Every row gives one point. Any point is a mix of the corners, with weights that add up to 1. It lies inside the corners' shape when no weight is negative. Is each point inside? If not, which corners have a negative weight?
In the rows, zero is written as 128.

Corners:
(1): [111  91]
(2): [176 188]
(3): [117 132]
Points:
[137 156] -> outside (1)
[127 136] -> inside
[106  99] -> outside (2)
[113  96] -> inside
[129 142] -> inside
[114  99] -> inside

Corners:
(1): [155  95 114 125 173  85]
(2): [169 126 113 140  53 161]
(3): [136 110  96 125  87 149]
(4): [ 85 128 141  92  88  75]
(5): [156 164  90 130  89 133]
(6): [120 153 128 107  86 155]
(7): [ 80 118 131 150 121 126]
Points:
[132 143 100 130 131 141] -> outside (2, 4)
[109 152 125 125  88 128] -> outside (1, 3)
[134 127 122 122  75 127] -> inside
[133 136 112 144 109 112] -> outside (3, 6)

Corners:
(1): [131 147 133 180 151 103  92 112 106 135  81  91]
(2): [148 143 108 146 117 124 168 157 105 176 113 173]
(3): [123 159 162 119 173 167 115 138 123 121 165 104]
(4): [199 111 107 136 128  84  79 105 169 140  58 127]
(5): [158 123 143 140 155  82 168 134 118 150 196 141]
(6): [170  79  82  96 144 109 109 135  96  97  99 120]
(7): [189 148 141 161 117 153 175 167 118 107  66 135]
(8): [116  89 124 162 154 128 128 148 153 126 109 132]
(9): [ 85 181 108 152 160 126 173  61 103 135 135 134]
(10): [171 152 116 120 122  84 149 152 155 117 106 100]
(11): [147 110  81 100  43 151 137 115 127 100 173 156]
(12): [127 205 155 138 133  91 117  95 166  85 154 163]
(13): [119 111 155 124 121 106 145 126 127 142  95 143]
Points:
[151 123 108 128 140 131 139 137 101 116 133 136] -> outside (4, 10, 13)
[145 130 123 138 135 121 138 123 117 121 116 137] -> outside (10)
[152 144 124 129 127 106 143 137 138 123 114 122] -> inside
[126 140 128 142 138 125 141 130 122 126 127 129] -> outside (4)
[140 125 109 138 148 126 116 120 139 147 135 110] -> outside (6, 7, 12, 13)

Corners:
(1): [133 137 141 108  97 106 122 102 115 160  97 124 120  99 144 108 100 129
 126 158]
(2): [113 127 109 120 141 120 146 101 109 103 151 117 163 144  94 133 128 134
 133 127]
(3): [149 132 125 115 146 120 146 156  91 135 206 107 134 152 154 130 128  88
 142 117]
(4): [137 139 129 132 137 118 140 136 202 121 117 187 134 150  91 107 167 162
 111 107]
(5): [105 129 111 128 144 166 121 148 118 156 105 140 142 150 110 121 159 130
 120 122]
(6): [150 117  98 113 126 113 127 136  90 151 175 128 137 106 163 126  96 112
 150 128]
(7): [136 152 184  98 143 207 121 115 197 102 113 104 126 148 111  90 115  98
 122 109]
(8): [115 136 123 137 111 115 124 132 138 124 144 122 141  92 133 146 126 113
 115 119]
(9): [167 116 143  96 139 121 114 153 100 144 122 117 148 112 147 113 119  38
 141 122]
(10): [115 141 121 141 155 110 133 137 130 146 120 163 136 156 112 120 124 126
 120 115]
(11): [140 138 126 114 149 147 124 124  98 153  98 124 110  96 141 130 112 112
 107 133]
(12): [130 148 111 148 134 135 108 105 119 150 104 110 115 120 157 148 110 131
 164 184]
(13): [168 125 137 120 105 104 168 136 101 166 105 157 150 124 121 120 102 147
 116 120]
(14): [144 122 108 123 152 107 123 149  86 114 128 138 137 154 134 117 116 109
 129 125]
(15): [114 135 142 139 149  99 125 143  99 156  98 128 147  82 113 128 110 156
  97 157]
(16): [120 147  90 124 117 110 124 129 151 163 122 105 138 148 147 184 128 153
 135 187]
(17): [103 156 141 125 111 100 179  90 249 158 105 115 141 152 133 110 155 121
 120 113]
(18): [151  34 120 146 136 160 114 160  91 137 162 122 130 135 125 185 126 149
 154 170]
(19): [ 99 140  88 122  97 107 169 118 136 167 105 119 115 106 162 128 104 124
 108 232]
(20): [127 107 124 149 135 113 122  96 119 137 125 141 195 136 131 118 126 154
 108 123]
(21): [113 143 112 100 141 110 120 127  95 131 111 149 157 148 160 138 125  99
 165 129]
Points:
[138 129 120 124 134 126 134 125 131 136 133 126 136 136 138 135 121 116
 138 137] -> outside (1, 5, 15)
[140 123 119 119 134 126 137 135 115 142 144 113 132 138 146 136 107 112
 148 156] -> outside (1, 4, 5, 8, 11, 20)
[130 124 134 117 139 124 133 128 126 126 139 126 142 126 131 118 120 106
 125 124] -> outside (5, 12, 13, 16)
[130 129 125 121 131 119 133 129 127 140 124 134 141 130 128 125 125 123
 125 132] -> outside (12)
[132 123 125 127 128 124 134 127 128 143 119 132 140 127 127 132 121 130
 128 138] -> outside (3)
[129 127 125 118 133 125 134 129 119 146 121 124 143 135 134 127 119 122
 127 140] -> outside (4, 8, 12)
[131 130 120 121 132 119 134 132 128 142 127 132 141 133 131 130 124 123
 125 134] -> outside (12)
